Every row gives one point. Any point is a mix of the corners, with weights that add up to 1. It lies inside the corners' shape when no weight is negative. Say inside or outside, and name the corners with a negative weight.

Corners:
(1): [ 3.5 -2.5]
(2): [0.2 4.4]
(3): [-2.1 -0.8]
Points:
[-2.3  2.9] => outside (1)
[ 3.4 -0.2] => outside (3)
[-1.8  2.4] => outside (1)
[-0.8  5.3] => outside (1)
[0.1 3.5] => inside

Corners:
(1): [ 1.2  0.1 -1.5  1.4]
(2): [ 4.1 -3.0  3.5 -4.6]
(3): [-2.9  0.8 -1.6 -2.4]
(4): [-2.3 -0.8 -0.3  8.5]
(5): [-2.0 -2.5 -3.2 -3.4]
Points:
[ 1.0 -1.2  1.9  2.8] => outside (5)
[-0.8 -1.0 -0.9 -2.5] => inside
[-4.8  0.0 -2.7  0.0] => outside (1, 2)
[ 1.8 -2.5  1.2 -3.2] => inside
[-5.5 -0.7 -3.5  6.5] => outside (1, 2)
[ 0.4 -1.1  1.2  3.6] => outside (5)
[-0.6 -0.4 -0.8  1.2] => inside
[-2.2  0.1 -1.6 -2.0] => inside

Corners:
(1): [-0.1  1.5 -3.2 -3.0 -1.1 -0.4  1.9  2.0 -0.3]
(2): [ 1.6  5.4  3.3 -4.4 -3.9  3.6 -3.3 -3.1 -0.6]
(3): [ -0.9   0.6  -0.5  -2.3  -0.1 -14.5   0.1   0.0   1.5]
(4): [-0.6  4.0 -4.4 -0.1 -0.8 -2.3 -3.6 -9.9 -2.1]
(5): [-2.7 -2.4  0.6 -4.3  0.5  1.8  2.2  0.3  2.2]
(6): [ 1.0 -2.3  2.8 -2.4  3.3  0.0  2.4  1.1 -0.1]
(7): [-5.5  3.4  3.6  1.6  2.3  3.9 -0.5  0.3 -3.0]
(8): [-0.4  1.8 -1.6 -0.4  4.0  3.4 -1.3  0.3  2.4]
(9): [-5.1 -6.3  0.7  7.3  3.9 -2.2 -0.2  1.5  0.0]
(10): [-1.5  3.8  2.1  1.2 -1.4  2.8  1.6 -2.7  0.8]
Points:
[-1.7  1.5 -0.2  0.0  1.2  2.6 -0.3 -1.2 -0.4] => outside (3)
[-0.5 -1.4  1.4 -1.6  2.0  0.0  1.4  0.4  0.3] => inside
[-1.3  0.5 -0.6 -1.3  0.6 -1.4 -0.7 -1.4  0.0] => outside (10)
[ 0.2  1.5 -0.3 -4.3  1.1 -0.4  0.5  0.1  0.2] => outside (9, 10)
[-1.7  0.8  0.7  0.4  1.0  2.6 -0.5 -0.9  0.0] => outside (3)

Corners:
(1): [ 4.8 -1.9 -1.5  1.0 -5.6 -1.4 -1.1  4.6 -4.7  2.2 -0.9  4.8]
(2): [ 1.8  0.0 -0.5 -3.7  1.5  1.5 -0.5  1.9  0.9 -4.8 -5.0  4.0]
(3): [ 3.7  1.0 -4.0  3.0  1.4  3.0 -0.8 -0.2 -3.9  2.0  6.3  1.8]
(4): [ 1.8 -5.7 -0.6  0.4  3.6 -1.6 -1.2  0.9  5.6  1.3  4.3  7.0]
(5): [-0.4 -6.8 -5.4 -2.0 -2.5  1.3 -1.7  2.8  0.9  2.2  1.4  5.7]
(6): [ 2.8  2.2 -3.8 -4.1  0.5 -6.7  3.4  5.3 -2.4  3.4  2.8  0.5]
(7): [-1.5  3.0  4.2  0.8  2.6 -2.8 -4.7  0.3 -3.8 -3.0  2.0 -0.7]
(8): [ 5.9 -0.2 -8.5  4.8  1.4 -0.9 -2.4  0.4 -4.0 -4.7 -3.8 -2.3]
(9): [ 0.3 -4.1  2.7  0.4  7.3 -0.5  2.6  1.5  1.3 -0.6 -2.6  2.1]
(10): [-0.3  3.3 -2.3  3.4 -7.6 -0.2  0.1 -1.1  0.7 -1.7 -5.8 -3.5]
(11): [ 4.4 -2.2  0.4 -2.1 -2.3  4.8  2.0 -1.7 -4.7 -7.2 -1.8 -2.2]
(12): [ 2.6 -2.0  2.7  0.1  6.6 -4.5 -2.8  4.0  2.3  2.2 -0.3 -2.2]
(13): [ 3.5  3.4 -0.3 -4.4 -0.5 -5.4  1.5  1.5 -1.4  5.4 -3.8  3.8]
Points:
[ 3.2  0.4 -0.8  0.1  1.8 -1.5 -0.2  1.2 -1.4 -0.8 -1.6  0.4] => outside (5)
[ 2.4 -1.3 -0.2  0.3 -0.1  1.3 -1.1  0.3 -1.4 -2.7 -1.5  1.1] => outside (6)
[ 2.4 -0.3 -1.3 -0.1 -1.5  1.1 -0.4  0.9 -1.7 -1.2  1.0  1.1] => outside (8, 9, 13)
[ 1.8  0.3 -1.4 -0.1 -0.4 -0.1 -0.8  1.2 -1.9 -1.3 -1.6  0.7] => outside (4)
[ 1.5 -1.2 -0.2  0.1  0.8 -1.2 -1.1  1.2  0.3 -0.6  0.1  2.6] => inside
[ 2.0  0.3  2.2 -0.7  0.6  0.2 -0.6  0.4 -0.4 -0.9 -2.0  1.8] => outside (5, 6, 8)
[ 1.7 -1.6 -0.4 -1.9  0.2 -1.9  0.5  2.7  1.0  0.7 -2.2  1.9] => outside (3, 7, 8)
[ 2.0 -4.6  0.6 -0.1  0.4  2.9 -1.2  1.5  1.9 -2.0 -1.6  2.6] => outside (6, 7, 8, 13)
[ 1.9 -0.4 -0.2  0.2  0.7 -1.1 -0.5  1.1 -1.8 -1.0 -1.2  1.0] => inside

Corners:
(1): [-7.8 -3.4 -3.4  2.2 -1.4  1.4  3.8  5.5  3.5  1.3 -2.7  3.0 -2.5 -4.1
 -1.4 -1.1  4.1  3.6]
(2): [-0.3  0.6  0.2 -0.2  3.7 -1.9 -2.2 -1.8  3.1  2.3 -1.6 -0.3 -0.1  1.0
  1.3  0.8  0.9 -0.1]
(3): [-0.8 -2.5  0.7 -2.6  2.5  3.1  1.8 -1.7  0.3 -6.6  1.6  2.1  6.3  6.3
 -1.5 -3.5 -2.4  2.1]
(4): [ 0.7 -0.4 -4.8 -6.3  0.2 -2.6 -3.4  3.3  3.6 -1.6 -0.7 -1.5 -0.5 -5.0
  5.2  1.5 -2.6 -0.9]
(5): [ 0.8  1.1 -2.4  0.5  1.7 -0.3  3.2  6.9  4.4  0.8 -2.8 -1.9  1.0 -2.4
 -1.4 -2.3 -0.9  0.1]
(6): [-6.2  0.3 -2.2 -3.1 -2.2  2.2  0.5 -2.8  2.6  6.4 -5.9 -0.5 -0.8 -1.2
  3.7  3.3 -2.1 -2.3]
(7): [-1.7 -4.5  0.0 -3.8 -2.1 -3.7  0.4  2.1  2.1  3.3 -2.4  2.3 -4.1  2.9
 -1.0  2.9  0.1  1.2]
(8): [-1.5 -0.6 -0.3  1.7 -0.3 -2.3  0.1  0.2  0.2  0.3  2.8 -3.3 -2.1 -0.4
 -3.2 -0.8  5.2  3.3]
(9): [-0.2 -2.5  1.4  1.7 -6.2 -2.7 -1.5  0.9 -0.8  0.4  1.7  0.0  2.3 -0.6
  0.9 -0.2 -3.3 -0.3]
(10): [-0.9 -5.9 -1.8  2.8 -0.2  2.4  1.5  3.9  4.2 -0.4  4.5  0.4  0.3  6.8
 -1.3  1.6 -5.0  2.9]
(11): [ 2.9  0.5  0.1 -0.4  5.4  3.9 -2.4 -3.2 -8.0  1.3  3.7 -1.7  2.9 -2.2
  3.8  1.6 -0.7  4.8]
(12): [ 3.6 -7.0  3.7 -6.2  2.2  4.3 -4.5 -7.5  4.9 -0.5  2.0 -2.6  1.0  0.1
  4.8 -0.1 -0.6 -2.0]
(13): [-0.1  0.1  3.5 -3.6  4.9 -2.7 -0.8 -4.1 -0.8 -6.1 -0.1  0.8 -0.1  1.7
  1.0  1.8 -2.1  2.0]
(14): [-0.3  4.4 -1.5  1.1  1.3  1.9 -2.9  0.5 -1.5 -0.3 -7.0 -6.1  2.9 -5.7
  8.0  0.7  4.6  2.9]
(15): [-5.9  0.0  0.6 -1.7 -2.2 -2.4 -1.1  4.8  3.9 -3.0 -5.6 -2.5  0.1 -1.8
  5.3 -0.5  2.1 -4.1]
(16): [ 3.6  2.0 -3.3 -0.2  2.2  3.2 -1.3 -0.7  2.8 -3.7 -0.2 -2.0 -0.8 -3.4
 -2.9  0.4  2.6  0.0]
(17): [-0.4 -6.0  2.8  0.7  0.5  0.5 -0.6  1.6  2.7  4.1  3.9 -1.3  3.8  1.5
 -3.8  6.4 -0.3  1.0]
(18): [ 0.0 -2.7 -3.1  3.7 -2.6 -1.2 -1.2  9.0 -2.5 -0.3 -3.2 -2.9  3.7 -1.7
 -5.6 -0.5 -5.7  1.0]
(19): [-1.0 -4.6 -5.1  4.0 -4.6 -7.3  1.4  5.4  0.2  0.4 -2.3 -1.8 -1.7 -0.4
  0.1  2.4 -2.2 -1.0]
Points:
[-2.2 -1.7 -0.2 -0.7 -0.5 -0.2 -0.6  1.4  1.8  0.9 -1.6 -1.4  0.9 -0.6
  1.4  1.8 -0.1 -0.4] => inside
[-1.9 -2.4 -0.1 -1.0  0.3  0.2  0.0  0.1  2.0  1.2  0.1 -0.5  0.3  0.3
  1.6  1.5 -0.1  1.0] => outside (16, 18)
[-1.7 -0.3 -1.8  0.1  0.0 -0.9 -0.2  3.0  0.1 -0.1 -2.6 -0.9  1.1 -2.2
  1.0  0.8 -0.3  0.7] => outside (8, 10, 12)
[-0.2 -1.7 -0.4  0.1  0.6 -0.2 -0.6  1.3  0.9 -0.5  0.0 -1.2  1.1 -0.2
  0.5  0.4  0.0  1.5] => outside (6)
[-0.9 -1.8 -1.1 -0.3 -0.5 -0.8 -0.8  1.7  1.7  0.9 -1.3 -1.7 -0.1 -1.5
  1.1  1.4 -0.4  0.2] => outside (3)
[-0.4 -1.4 -0.5 -0.9  0.5 -0.9 -1.2  0.7  1.7  0.2 -0.2 -0.9  0.8 -0.4
  1.0  1.3 -0.8  0.5] => inside

Corners:
(1): [ -1.0  -0.1   3.2  -0.9   0.3   2.0 -10.3  -2.3   2.1  -1.9  -2.8   0.2
  -2.8  -2.8   0.9   1.5   1.0  -2.6  -0.1   0.5]
(2): [ 2.6 -3.0  9.2  0.2 -0.5  0.2  2.7 -5.2  4.1  0.7  2.9  0.0  1.0  2.1
  1.4 -0.6  6.8  2.1  0.2  0.9]
(3): [ 2.6 -2.0  1.2 -0.4 -0.9 -2.2  1.8 -0.8 -1.6 -2.0 -1.2 -0.1 -2.9  2.5
 -0.8 -1.4  0.4  1.2 -2.0 -3.2]
(4): [ 0.4  0.3  9.6 -0.6  0.7  1.8 -0.9 -1.6  2.9 -0.5 -1.5 -3.7 -1.7  0.9
  2.0 -1.0 10.6 -0.6 -2.0  0.9]
(5): [-0.5 -1.5 -0.2  5.4 -2.7  1.8 -0.4 -3.5 -3.2 -1.2 -7.3 -1.2  4.8  2.3
 -2.1 -0.3 -2.2  1.5 -2.7 -5.8]
(6): [-0.8 -2.3 -3.1  3.9  4.0 -0.7  2.1  3.5 -2.0  4.2  2.0  0.3  1.2  2.3
 -4.3 -2.9 -0.3  2.6 -2.3  0.2]
(7): [-4.3 -0.4 -2.4 -1.2  1.4 -2.7  4.4  2.6  2.9  2.0 -1.4  1.5 -4.1 -3.2
 -1.4 -1.5 -3.2 -1.6  3.1  0.8]
(8): [ 0.8 -0.6  0.5 -0.7 -0.5 -2.0  1.9  1.4  2.1  3.5  0.6 -0.3  2.7  0.8
  2.3 -1.4 -0.1  4.5 -0.4 -1.5]
(9): [ 1.4  0.6 -2.6  0.4 -1.5 -3.3  3.4  1.3  1.6  7.2  2.0 -3.1 -4.7  0.2
 -2.3 -2.7 -2.7 -2.5  1.5 -3.7]
(10): [ 2.4 -0.7 -1.0 -2.6  4.9 -1.2 -5.6  1.4  3.7  8.6 -1.9 -2.4  1.0  1.1
 -1.5  0.1 -2.7  3.0 18.9 -1.5]
(11): [-1.3 -1.6 -2.7  0.1  5.1 -3.6  2.7  1.6  0.3  2.2  3.6  1.6 -5.6  2.3
  0.7  3.3  0.7 -0.8 -2.2 -3.7]
(12): [-10.0   5.6  -2.7  -0.3   3.7  -0.6   2.1  -3.0  -0.1  -1.5  -4.1   0.3
  -3.5   0.5  -2.0  -2.8  -2.1  -2.3   0.4   1.0]
(13): [ 3.1 -2.0  2.9 -0.3 -1.2  2.7  1.3 -0.4  0.3  4.4  0.6 -1.1 -1.7  1.7
 -0.5  0.0 -0.7  2.8 -0.6  0.5]
(14): [ 2.5 -3.1 -0.6  1.9  3.4  0.1 -1.9 -3.9  2.3 -0.6 -0.9 -5.1 -3.0 -0.8
  0.7  3.0 -1.0  2.5 -0.4  2.4]
(15): [-7.8  0.9 -2.2  5.5 -0.7  2.7 -1.1 -0.5 -0.8 -2.9  0.8  2.4 -4.2  1.3
 -1.7 -2.1  1.9  1.8 -3.6 -1.6]
(16): [  3.0   1.2  -6.2  -2.1  -1.2   0.7 -10.6  -2.1  -1.3  -1.8  -3.2  -0.2
  -0.6  -3.4  -3.2   8.4   1.3   1.0   2.7   1.2]
(17): [ 1.2 -0.2  4.4 -2.6  1.4 -1.5  2.6  0.7  2.1  0.6  1.8 -1.8 -2.2 -5.8
  1.1 -1.3  0.6  0.7  3.7 -3.8]
(18): [ 1.0 -2.4  1.9  0.1 -0.4 -1.0 -6.7  0.7  0.5  0.9  0.9 -0.7 -1.3  1.4
 -2.4  6.2  1.3  4.1 -0.1 -0.9]
(19): [-2.3  6.6  0.3  5.6  7.4 -0.8  1.9  1.1  1.8 -3.4 -3.4  3.6 -3.8 -7.1
 -0.9  0.2  0.5 -1.2 -0.7  0.9]
(20): [-0.1  1.8  0.9  4.2  1.3  3.8  0.5  0.8  4.8 -3.3  0.3  0.1  6.9  3.9
 -1.5 -1.2  4.5  2.3  0.2  2.4]
(21): [-4.5  0.4  1.9  3.3 -3.1 -0.5 -1.0 -1.6 -4.0 -2.7 -0.9 -1.5  7.0  2.8
  1.3 -2.6 -2.0 -4.6  1.1  1.2]
Points:
[-1.0  0.0  1.4  1.3  0.5  0.9 -1.9 -1.3  0.2 -1.4 -0.8 -0.4 -0.4  0.6
 -0.5  1.1  2.1  1.2 -1.6 -0.3] => outside (7, 9, 10)
[-1.4  0.5 -0.4  1.3  1.4 -0.8 -0.7  0.0  0.6  0.5 -0.7  0.7 -0.5 -0.3
 -1.2 -0.2 -0.4  0.3  1.5 -1.4] => outside (4, 13, 14)
[ 1.1 -1.0  1.3  0.4  1.4 -0.6 -0.1  0.1  1.9  1.3  0.5 -0.5 -2.3 -0.6
 -0.2  0.7  1.7  1.5  0.1 -1.5] => outside (12, 21)
[ 0.2 -0.7  3.1  0.5  0.4  0.1 -1.0 -1.8  1.6  0.0 -0.2 -0.3 -0.5  0.2
  0.1 -0.1  2.0  0.5  0.5 -0.2] => inside
[-0.8 -0.3 -0.6  0.8  0.9 -0.8 -0.9 -1.0 -0.1  0.6 -0.9 -0.1 -1.9 -0.6
 -1.1  0.5 -1.0  0.9  1.1 -1.3] => outside (4, 20)
[-2.1  0.9 -0.7  0.7  2.5 -0.4 -1.9 -0.8  1.2 -0.1 -0.6 -0.4 -2.2  0.2
 -1.2  0.6  1.1 -0.3  1.9  0.9] => outside (5, 8, 13, 17)

Corners:
(1): [ 2.6  0.7  0.8 -0.6  1.9 -1.3  1.1  3.0 -4.2  6.7 -2.1 -0.9 -1.8 -1.7
  5.6 -1.8 -1.0  2.4  0.6  0.4]
(2): [ -3.2   0.8   3.0  -1.9   0.1   2.4   2.7  -0.4  -3.7  -0.4   0.6  -3.1
  -0.3  -5.3  -4.4   6.2   8.6 -14.2  -0.5   1.1]
(3): [-0.6  2.5  1.3  2.5 -0.7 -0.3  1.5  1.7 -1.7 -1.8 -3.7 -2.1  2.2 -2.2
  4.9  2.7 -1.2  2.4 -2.0  1.5]
(4): [-1.4  6.1 -0.8 -3.2 -0.7 -1.3 -2.8 -4.9 16.9 -1.9  2.2 -3.4  4.7 -4.7
 -3.7  1.9  5.3 -2.8  1.6 -0.3]
(5): [ 0.1  0.2  2.8 -0.3  2.6  1.7  5.1 -3.5 -2.5  0.4  3.8 -3.2 -2.7 -1.1
 -1.3  3.0  5.3 -2.5  2.3 -0.7]
(6): [ 0.7  1.5 -2.2 -1.3  2.1 -1.6 -1.3  1.6 -3.0  5.2 -0.7 -1.6  0.4 -2.0
 -0.2 -1.3  3.3  2.6 -6.5 -0.3]
(7): [-2.9  0.3 -1.5  2.9  0.7 -0.3  2.3  1.3  4.6 -0.7 -2.0 -2.2  2.0  1.2
 -0.4 -2.2 -2.0  0.9  0.4 -0.8]
(8): [-0.5 -1.5 -3.2 -2.0  0.5  2.1  5.1  3.8 -4.3 -0.6  1.6 -2.1 -1.1 -4.0
  5.1  2.1 -1.4 -0.8  2.1 -2.1]
(9): [-3.3  0.3 -3.1 -2.8 -1.4 -0.6  2.8  3.7 -1.0  2.3  2.9  0.9  0.5  4.8
 -0.6  2.9 -2.0 -0.3 -1.5 -2.4]
(10): [ 1.4  1.0 -3.6  5.7 -5.8 -5.7 -2.0  4.8  2.8 -0.1 -3.1 -2.8  0.7  0.3
  0.8 -0.1 -2.5  2.0 -1.3  0.7]
(11): [ 1.5 -0.4  5.2 -2.9  0.3  0.6 -0.3 -4.0 -4.2  0.6 -2.9 -4.5 -0.5  0.8
 -0.4  0.0 -2.2  2.0  1.6 -0.6]
(12): [-3.3  0.1 -1.1  3.6  2.7 -1.8  1.9 -2.3 -4.8  5.7 -1.6  1.4  2.0 -5.9
 -2.5  1.3  0.0 -6.1  0.7 -3.4]
(13): [-1.4  4.4  2.2  2.3  1.7 -0.4 -6.6 -2.0  7.8 -1.8  2.9  2.6  2.5 -3.2
 -2.1 -1.3  3.1  0.9 -1.8  0.3]
(14): [-4.8 -1.6  1.3 -2.1 -0.2 -4.5 -1.8  0.7 -4.9 -2.0 -2.6 -3.4  5.2 -2.4
 -3.1  5.2  1.7 -1.3  0.1  0.8]
(15): [ 0.7 -2.2 -1.2 -0.1 -0.5  1.5  4.0 -2.4 -4.0 -0.9 -3.6  7.3 -3.2  2.5
 -1.8 -1.9 -1.0  1.6 -0.6  0.4]
(16): [ 0.0  2.8 -1.4 -1.4 -1.9 -1.3 -0.3  0.1 -3.4 -2.0 -2.3 -1.9  2.4 10.1
  0.5  0.7  3.5  3.7  2.1  0.8]
(17): [-1.1  0.6 -1.4 -2.8 -0.9  2.6  3.0  1.7 -2.2 -0.3  1.2 -4.8  1.7 -3.0
 -0.1  4.5 -0.9  0.4  1.5  0.9]
(18): [ 1.4  4.3  1.2 -1.1  1.1  0.4  3.5  0.0 -2.8 -0.5 -3.4  0.4  0.7 -4.0
 -2.7  0.7  0.5 -2.9  1.4 -0.9]
(19): [ 0.4  0.9 -2.2 -3.2  2.8  0.8  4.1  1.2 -3.2 -1.2 -2.6 -3.6 -4.1 -0.5
  3.2  3.4 -0.5 -4.9  1.9  2.1]
(20): [-8.3  1.5  1.3 -1.2  1.4  2.2  3.3 -4.5 -4.6 -2.0 -1.6 -2.5  0.0 -4.3
 -4.3  0.0  1.9 -1.8  0.7  0.7]
(21): [ 0.4  1.0 -1.0 -2.5  0.0 -1.7  2.6 -2.0  0.6  0.0  1.7 -2.4  2.7 -0.6
  2.9 -1.2 -3.3  1.0  0.4  1.9]
Points:
[-0.8  1.2 -1.2 -1.3  0.2  0.0  1.8  0.3  0.6 -0.3  0.0 -2.1  0.5 -2.3
  0.9  1.6  0.6 -1.4  0.8 -0.3] => inside
[-1.2  1.2 -0.2 -0.2 -0.4 -0.5  1.4 -0.4 -0.3 -0.4 -0.8 -1.5  0.7 -0.9
 -0.3  1.1  0.3 -0.9  0.9  0.3] => outside (6)
[-1.3  2.4  2.1 -0.5 -0.3 -0.4 -1.4 -1.7  0.1 -0.9 -1.5 -1.2  1.3 -2.3
 -2.4  1.3  3.7  0.1 -0.6  0.9] => outside (7, 8, 9, 12, 19, 21)
[-1.2  0.5  0.7 -0.7  1.3  0.4  2.4 -0.7 -3.9  0.2 -1.3 -0.5 -0.3 -0.6
  0.4  0.8  0.7 -1.3  0.0  0.2] => outside (4, 10, 17)

Corners:
(1): [ 1.7 -0.8 -2.6  3.9  7.3 -0.3  0.7 -0.5  5.7 -1.6 -0.8 -2.2  2.9 -2.0
 -1.4  1.7  1.6 -7.7 -4.4  2.2]
(2): [ 1.0 -1.8 -2.1  3.2  4.6 -4.6  1.3  4.2  2.2  2.7  3.3  1.1 -0.1 -2.4
  3.0  1.4  2.2 -8.0 -5.6  2.1]
(3): [ 1.0 -5.9 -2.2  2.6  4.4  1.3  2.1  1.1  2.2  1.7  0.2 -2.0  2.7 -1.7
  3.8  1.2 -1.5 -3.3 -3.8 -3.5]
(4): [-0.2 -1.6 -4.5  4.8  2.8  0.3 -0.9  2.4  2.6  1.7 -0.7 -5.0  1.2 -0.6
  3.2 -1.6  1.4 -4.5  4.7 -1.4]
(5): [-5.3  0.2 -0.6 -3.4  2.9 -7.4  2.7 -2.4 -1.2 -1.9 -2.9 -2.4  1.1  2.7
  0.0  3.0 -1.1  3.9  2.9 -5.2]
(6): [ 0.1  4.4  2.0 -3.0  1.5  0.2 -0.8 -3.6 -9.3 -1.0 -2.5  3.3 -2.0  2.9
  0.1 -1.2  2.4  1.8  1.5  1.6]
(7): [ 2.8 -1.0 -5.5  4.6 -1.0 -3.0 -0.2  1.2  5.3  0.2 -2.0 -1.9  0.6 -1.2
  3.6 -1.1 -1.6 -1.8 -4.2  2.0]
(8): [-4.4  0.6  1.8  2.0 -3.2 -2.9 -0.5 -5.2 -2.3 -3.4 -1.6  0.7 -2.7 -0.4
  2.9  2.6 -1.1  2.7  4.9 -4.6]
(9): [-1.1  0.6 -3.4  5.8  1.5  1.4 -3.8  2.5 -1.1 -0.1  0.8 -2.7  6.3 -1.1
  3.3 -2.5  1.0 -5.4 -5.5 -2.5]
(10): [ 0.2  3.4  7.5 -1.5 -1.2  4.6  0.3 -3.7 -3.3  2.1 -3.1 -1.2 -2.3  2.4
 -2.0  0.6  1.2  1.5  6.4  7.0]
(11): [ 5.9 -0.7 -1.4  2.5  1.0 -4.5  0.8  3.4  4.3 -0.4 -2.0  0.0  0.0 -1.8
 -0.9  1.1  0.0 -3.3 -1.4 -0.4]
(12): [ 0.1  3.8  1.2 -5.8 -0.1  2.1  0.2  0.3 -6.5 -0.6  4.4  1.8 -2.4  1.6
 -3.0 -2.7 -1.4 -3.3 -2.5  4.9]
(13): [ 0.2  9.8  6.3  0.2 -0.8 -1.1  2.9 -3.7  3.0  2.3 -0.3  3.7 -4.8  0.0
 -5.6 -2.2  0.1  4.9  3.7  0.2]
(14): [ 1.4  2.7 -0.1  0.4  1.2 -4.1  0.4 -2.7 -2.1  1.8  2.7  0.9 -2.2  1.3
 -3.9  3.2 -5.3  7.8  3.2  2.0]
(15): [-3.0 -2.0 -0.1 -3.6 -1.2 -4.6 -1.6 -8.2 -4.8 -2.0  3.1 -0.5  3.2 -1.4
  3.1 -0.9 -1.5  4.5  2.6 -3.7]
(16): [ 0.5  4.7  1.4 -0.8 -3.0  0.6  3.5  0.9 -2.3  0.3  1.0  5.9  0.2  0.7
 -2.6 -0.7  1.0  2.8  0.8  3.5]
(17): [ 4.1 -3.0 -3.4  3.0  3.4  1.8  0.0  7.5  6.5  0.3  3.2 -6.6 -2.0  1.5
  0.4  1.9  4.6 -4.4 -4.3 -0.3]
(18): [-3.1 -0.1  0.0 -4.1  2.7 -4.8 -2.4 -2.3 -3.1 -6.3 -1.8  1.3  1.7 -1.0
  5.3  0.0 -3.7  5.4  0.2 -2.1]
(19): [-0.5  1.3  0.5 -4.0  1.9 -1.5 -0.4 -3.6  1.0 -2.1  1.0 -0.2  2.7  0.9
  5.0  4.2 -1.7 -1.4 -0.4 -2.1]
(20): [ 4.7 -3.0 -0.2  6.8  3.6 -0.9  3.2  4.1  5.2 -1.0  1.0 -3.2  2.2  5.1
  0.2  0.1 -0.4 -3.7 -0.3  0.4]
(21): [ 0.6 -3.7 -2.6  0.9  2.3  1.6 -5.5  1.6  5.6  1.0  0.0 -0.6  1.1  1.0
  1.1 -1.1  1.1 -4.4 -2.3 -1.7]
Points:
[ 0.7  1.5  0.4 -0.3  1.0 -1.6  0.9 -0.4  0.2 -0.1  0.2  0.6 -0.9  0.5
 -0.4  0.3  0.0  0.1  0.4  0.6] => outside (9)
[-0.1  1.5 -0.3  0.3  1.3 -1.4 -0.8 -1.7 -0.3  0.3  0.6 -0.8 -0.4 -0.2
 -0.2  0.6  0.3 -1.1  0.0  0.7] => outside (3, 16, 18, 20)
[ 1.0 -0.2  0.4  2.3  1.3  1.1  0.3 -2.2 -1.0 -0.1  1.1  0.7  1.6  1.0
  0.5  0.7 -0.3 -3.2 -1.7  2.3] => outside (4, 5, 11, 13, 17, 18)
[-0.6  0.6  0.4  0.5  0.6 -1.9  0.4 -1.8  0.0 -0.6  0.0  0.0  0.7  0.2
  0.8  0.3 -1.2  0.4  1.3 -0.4] => outside (6, 17)
[ 0.0  1.7  0.2  0.9  0.9 -0.5  0.5 -0.5  0.3  0.4  0.7 -0.4 -0.2  1.6
 -0.5  0.1  0.6 -0.9  0.7  1.0] => outside (3, 11, 18)
[-3.1  0.7  0.5  0.8  1.0 -1.6 -1.4 -3.9 -0.4 -1.1 -2.1 -0.5  1.2 -0.7
  3.0  0.3 -0.2  0.1  1.3 -2.9] => outside (11, 12, 14, 16, 17, 20)
[-0.3  0.8  0.1 -0.5  0.9 -1.5  0.5 -0.4 -0.9 -0.7  0.4 -0.3 -0.4  0.7
  0.1  0.4 -0.4 -0.7  0.1  0.0] => inside
